Rows are points. The window is the flat piece filled in between its corners: a triangle in 3 columns, a solid with four corners in 4, and so on. A path goes straight from each point to the next, and from the last back to the first. After which points does the path pass through the window?
(in the rows, 128 means zero)

Window (4 x 4):
[[100 125 138  90]
 [119 138 128 175]
 [113 156 109 145]
 [137 140 177  85]]
Path:
(1): [ 71 138 159 104]
(2): [137 116 115  86]
(3): [124 113 157  83]
(4): [119 162 193 129]
(5): [109 162 140 172]
(6): [145 126 114 130]
(7): [132 126 111 146]
(8): [ 85 144 124 176]
(9): [ 97 151 122 159]
(10): [138 128  93 155]
(11): [122 134 106 148]
(12): [ 88 154 143 169]
Through the window after points: 1

Window (6 x 6):
[[142 150 116 131 148 115]
 [164 153 139 148  58 132]
 [102  87 114 184 104 112]
 [143 154 165 128 134  81]
 [151  64 125  92  87 159]
 [ 91 133 110 105 158 137]]
Path:
(1): [124  97 113 143 104  95]
(2): [117 114 134 161 117 133]
(3): [160 156 156 145 116 159]
(4): [141 135 106 135  59  92]
(5): [138  87 118  94  97 131]
(6): [162 106 142 137 118 165]
(7): [128 141 134 158 116 137]
(8): [117 130 101 139 102  85]
Through the window after points: 1, 3, 5

Window:
[[109 108 113  92 140 160 158 141]
 [207 151 140 158 128  90  83 146]
 [139 145 119  99  89 135  80 122]
 [134 141 167 185 113 162 124 151]
 [165 163 114 141 120  80 139 103]
 [112  58 134 147 137 103  73 108]
 [142 136 181 161 120  89  94 131]
 [ 88 127 123 151 135 125 131 153]]
Path:
(1): [155 162 139 119 178 110  93 115]
(2): [185 140 146 169  91 105 110 161]
(3): [161 127 137 129  92 112 105 144]
(4): [160 171 117 132 141 116  74 109]
(5): [139 153 147 131 133 113  92 125]
(6): [148 127 146 150  95  95 114 125]
(7): [133 105 126 138 112 128 118 144]
(8): [105 156 124 135 159 117 110  99]
Through the window after points: 3, 5

Window, 9 rows:
[[136 166 134 128 139 158 131  85 111]
 [164 105 133 135  92 133  91 125 111]
 [153  82 199 134 147 140 134 161  89]
 [ 93 154 103 161 158 124 109 187 182]
 [ 70 143 231  72 133 111 103 156  94]
 [142 123 112 180  89 126 138 123 146]
 [144 139 100 119 154 119 153 114 119]
 [154 116 127 173 128 112 110 101 102]
 [121  97 125 157 142 144 136 174  84]]
Path:
(1): [142 133 138 168 120 126 133 148  97]
(2): [156 138 130 144 118 128 123 153 109]
(3): [132  98  97 166 151 145 145 108 123]
(4): [106  78 138 164 152 156 166  85 132]
(5): [167 144 105 158 120 123 106 169  98]
(6): [150 173 134 185  80 115 126 163 125]
(7): [ 98 101 130 109 190 131  97 108 153]
(8): [129 117 135 127 154 145 124 104 125]
(9): [147 181 134 154 111 139 132 119  87]
(10): [146 154 127 156 127 117 111 135 111]
(11): [115  95 113 125 152 146 154 118 141]
(12): [ 98 120 165 127 140 138 122 139 128]
(13): [135 139 163 138 115 119 112 152 105]
(14): [146 125 194 144 100 116 127 178  61]
(15): [ 67 121 141 103 171 137 112 140 135]
(16): [111  88 147 113 136 137 110 120 173]
Through the window after points: 8, 10, 14, 16
